Each row is a point. The points of each table are mixes of a few directions, plus a little noise. Count the directions of each table, and those that both share. Where both have some left over, give the other angles between the two spaces (their principal angles), to ten degrees, smallest first.
In the rows, zero is written as 128.

First, 5 rows:
[[186 144 154]
 [100 126 109]
 [144  97 177]
 [ 97 130 102]
 [114 143  99]]
Second (6 x 3):
[[ 89 120 106]
 [153 156 114]
 [159 107 177]
 [ 92 111 120]
 [147 108 167]
 [128 165  84]]
Directions: first 2, second 2, shared 2

First (7 x 8):
[[159 130 129 142  90  98 146 137]
 [159 130 128 142  90  98 146 137]
 [116 128 128 123 143 140 121 124]
 [122 127 128 125 135 134 125 126]
 [167 131 129 147  80  90 150 140]
 [132 128 128 130 124 125 130 129]
 [ 42 122 127  88 234 211  79 102]]
Second (7 x 8):
[[131 112 135 102  90 139 141 135]
 [196 149 141 170  58  47 125 154]
 [ 91 112 145  77 130 174  99 130]
 [111 132 136 119 148 139  98 128]
 [121 140 128 141 157 124 107 124]
 [133 129  85 171 172 125 199 102]
 [112 123 127 116 142 147 127 123]]
Directions: first 1, second 3, shared 1

First, 11 rows:
[[132 131 137 112 100 122 132 131 145 147 117 112]
 [128 124 132 114 101 125 129 130 141 142 119 127]
 [130 130 131 124 122 126 129 129 132 133 125 121]
 [126 119 130 112  94 125 128 131 142 143 118 135]
 [152 183 145 169 231 125 137 123 103 103 148  43]
 [138 147 139 130 141 123 133 128 132 133 127  91]
 [121 114 122 120 106 130 125 129 132 132 124 152]
 [119 112 118 129 122 133 123 127 123 121 131 161]
 [137 141 142 116 112 120 134 131 144 147 118  94]
 [123 118 125 121 109 129 126 129 132 132 124 144]
 [100  89  88 161 170 150 110 121  84  74 155 228]]
Second:
[[137 148 135 141 162 126 131 126 121 121 134  97]
 [138 151 136 143 167 126 132 126 119 120 135  92]
 [128 128 128 128 127 128 128 128 128 128 128 128]
 [136 147 134 140 160 126 131 126 121 121 134  98]
 [133 140 132 136 149 127 130 127 123 124 132 109]
 [ 96  58 104  81   7 134 116 134 154 154 106 240]
 [135 142 133 137 152 127 130 127 123 123 132 105]
 [127 125 127 126 123 128 128 128 129 129 127 133]
 [121 114 123 118 103 129 125 129 133 133 123 151]]
Directions: first 2, second 1, shared 1

First, 10 rows:
[[201  44 159 116 178 166  54 141 164 158 153 121 113 103 204  90 153 127]
 [ 89 145 101 123  94  83 173 116 118 110 109 121 104 118 122 148 114 123]
 [115 149 122 131 122 125 142 123 117 124 124 133 137 145  96 133 128 136]
 [132 143 147 141 132 152 115 144 133 126 136 132 152 119 142 133 115 110]
 [125 155 133 136 132 146 127 128 117 130 131 138 155 155  87 128 132 139]
 [136 136 163 146 130 159 104 160 149 120 142 125 151  82 198 141  95  78]
 [170 101 152 129 163 169  81 136 139 148 147 133 145 138 136 105 147 137]
 [125 148 136 137 129 142 126 133 124 127 131 134 148 136 113 132 124 126]
 [110 150 126 134 115 122 143 131 123 119 124 128 134 123 125 140 114 118]
 [ 77 109  41  87  84  16 215  67  96 117  83 115  42 159  56 131 158 187]]
Second (8 x 18):
[[ 97  83  98 176 180  98 143 100 144 151 179 109  80 143   7 110 131 146]
 [173 130 128 114 134 175 134 145  98 114 152 152 130 130 109 161 133 127]
 [136 166 168  96 110 169  99 150 150 129 103 128 167 143 185  99 139 124]
 [187 116 133 100 141 183 125 139  63 109 153 159 136 113 126 165 136 143]
 [ 73 114  96 195 120  41 122  92 120 148 121  95 131 126 171  82 107 125]
 [121 122 126 110 118  99 126 112 130 132  89 130 132 128 140 129 137 147]
 [116 130 155 104 124 141 122 137 126 115 120 120 130  86 176 130 114 119]
 [122 163 119 131  97 118 155 148 193 125 106 132 118 156 109 149 126  94]]
Directions: first 3, second 6, shared 1; angles 30, 60

First (9 x 32):
[[152 114  92 132  84  95 152 129 118 125 123 101 194 124 123 114 125 124
  130 145  99 126 126 153 209 135 129 124 113 151 163 156]
 [127 119 128 131 131 130 130 134 117 137 127 121 151 131 128 131 120 129
  131 125 103 128 137 135 145 117 126 138 143 140 126 116]
 [ 89 153 178 123 197 175  89 124 143 136 136 168  51 134 137 141 123 133
  123 107 161 128 141 105  26 113 130 129 153  98  83  81]
 [105 134 173 127 174 171 106 136 128 131 130 156  42 134 129 155 142 137
  130 102 159 136 124  83  19 117 120 145 153 107  74  96]
 [112 133 133 128 156 137 114 128 124 143 131 131 166 130 136 121 101 128
  127 127  95 123 156 156 152 111 134 130 150 137 129  97]
 [115 158 146 118 144 137 110 110 163 112 135 157  42 125 133 122 144 127
  119 130 203 126 110 104  53 149 136 101  98  86 120 141]
 [122 163  89 121 127  92 115  99 161 131 137 124 221 117 147  73  83 115
  112 166 110 106 161 215 242 139 158  78  96 127 197 135]
 [169  88 101 136  60 101 173 146 100 117 115  93 150 128 109 142 158 129
  140 131 112 139  95 103 165 139 109 150 118 156 136 173]
 [159  91 113 136  80 115 163 147  98 121 117 102 134 130 110 149 156 132
  141 122 113 139 101  96 140 132 109 155 129 151 123 158]]
Second:
[[118 107  78 152 132 154  62 116 102 110 161 126 103 168 140 200 138 140
  188 116  95 101 130 200 131 117 172 144 128 162 165 160]
 [127 126 123 131 128 131 121 127 126 127 131 128 126 131 129 135 130 129
  134 127 125 126 129 135 128 128 132 129 128 131 132 131]
 [122 115  97 143 130 143  88 120 112 118 149 128 113 153 135 172 134 136
  165 121 108 111 130 172 129 121 155 138 128 149 151 149]
 [134 140 156 114 126 113 166 135 143 138 109 129 143 105 121  86 122 121
   93 134 148 144 127  87 127 134 103 118 128 109 106 110]
 [117 103  73 155 133 156  57 113 100 109 166 125 101 173 141 207 139 141
  195 117  91  98 131 207 131 117 176 146 127 166 170 164]
 [132 137 150 118 127 117 157 133 139 136 113 129 138 111 123  96 124 123
  101 133 143 140 126  96 127 133 109 121 128 113 111 114]
 [138 153 183 102 123 100 199 142 156 147  91 130 155  84 115  49 117 114
   61 140 165 159 125  49 126 140  80 110 128  91  86  92]
 [122 114  95 144 130 145  85 119 111 117 150 126 112 155 136 175 135 136
  168 120 106 110 130 175 130 121 157 139 127 150 153 150]
 [141 157 196  95 124  93 216 145 162 152  84 130 161  74 112  32 114 112
   46 143 174 165 125  32 125 143  69 106 129  82  77  85]]
Directions: first 3, second 1, shared 0; angles 80

First:
[[134 123 130 124 174 171 176 112 121 146 146 145  76  79 126 155 135 136
  114 127  95 157 122 131 136 136 121 163 162 149 142 100]
 [118  64 147 146 127 124 169 124  81 173 121 114 116 106 121  88 120 171
  157 103 169 125 143 107 135 177 110  87 113 140  79 105]
 [114 225 178 158  69 109 159  94  82  63  99 111 126  75 100 103 130 116
  121 113 141 163 137  93 137  92 107 141 165 148 106  87]
 [102 107 149  94  82 123 101 168 106  96 127 123 144 136  92 123 132 161
  128 132 163 107  93 132 112 143 125 109 121 111 121  94]
 [127 110 148 100 125 149 152 160 115 124 141 156  94 134 101 158 152 173
  112 125 114 159 119 131 111 149 125 123 135 112 132  55]
 [141 100  86 137 167 123  97 120 168 164 135 121 149 156 166 126 110  96
  138 139 121  94 137 143 137 125 141 128 107 128 143 203]
 [171 170 105 185 167 119 172  60 145 176 110 127 117 122 182 118 140  86
  141 112  85 174 186 121 145 108 142 150 113 151 104 165]
 [117  84  85 125 161 125  69 131 165 146 142 104 166 138 155 114  83  88
  140 150 150  48 109 144 144 126 131 127 122 134 159 231]
 [114 168 165 164  78  90 143 117  93  96 103 110 144 120 111  87 112 129
  135 110 165 133 156  87 136 116 102  93 139 132 102 113]
 [128 118  94  73 119 139  54 158 167 110 138 131 160 162 130 159 148 116
  123 157 115  98  73 181 107 118 168 160  97 106 151 155]
 [142 137 122 103 138 136 117 165 165 114 145 165 114 179 123 178 145 135
   98 140  90 148 133 139 109 117 136 127 132  97 169 100]]
Second, 11 rows:
[[128 122 127 123 134 135 131 130 128 130 133 131 122 124 126 134 129 131
  126 130 124 129 124 131 128 131 129 132 130 129 132 125]
 [132 174 136 169  81  72 113 110 125 110  95 108 172 159 141  87 119 105
  143 115 153 127 167 103 131 104 125  96 106 121 100 155]
 [134 187 140 182  67  57 110 104 124 105  86 101 185 170 143  76 117  97
  148 111 160 126 179  95 132  97 124  84  99 119  93 161]
 [121  51 114  58 206 219 153 157 133 158 183 164  54  74 109 197 142 167
  102 150  87 130  63 169 123 168 132 185 166 138 174  83]
 [126 104 123 105 153 158 136 136 130 138 146 140 105 111 120 150 133 141
  119 135 115 129 108 142 127 141 130 147 140 132 143 113]
 [122  69 116  75 189 198 146 151 132 151 169 154  71  87 113 181 139 158
  108 145  97 130  78 160 125 160 132 171 158 136 164  95]
 [134 200 142 193  54  42 105 100 123 100  77  95 197 178 147  63 115  90
  153 108 166 126 189  89 133  90 124  74  92 117  85 169]
 [125  95 121  98 161 167 139 141 130 141 152 144  98 104 119 157 134 144
  118 138 111 129 100 146 126 146 130 152 144 133 147 109]
 [129 141 131 140 114 112 124 123 127 123 118 121 140 138 132 115 125 121
  133 124 136 127 140 121 129 121 127 117 121 126 119 136]
 [124  93 121  97 165 169 140 142 130 142 153 143  95 104 119 159 134 146
  116 138 110 129  98 147 126 146 129 154 145 133 149 109]
 [132 172 136 167  84  75 114 111 124 111  97 108 170 158 140  89 120 106
  142 115 151 126 165 104 131 105 125  96 106 121 101 153]]
Directions: first 6, second 1, shared 1
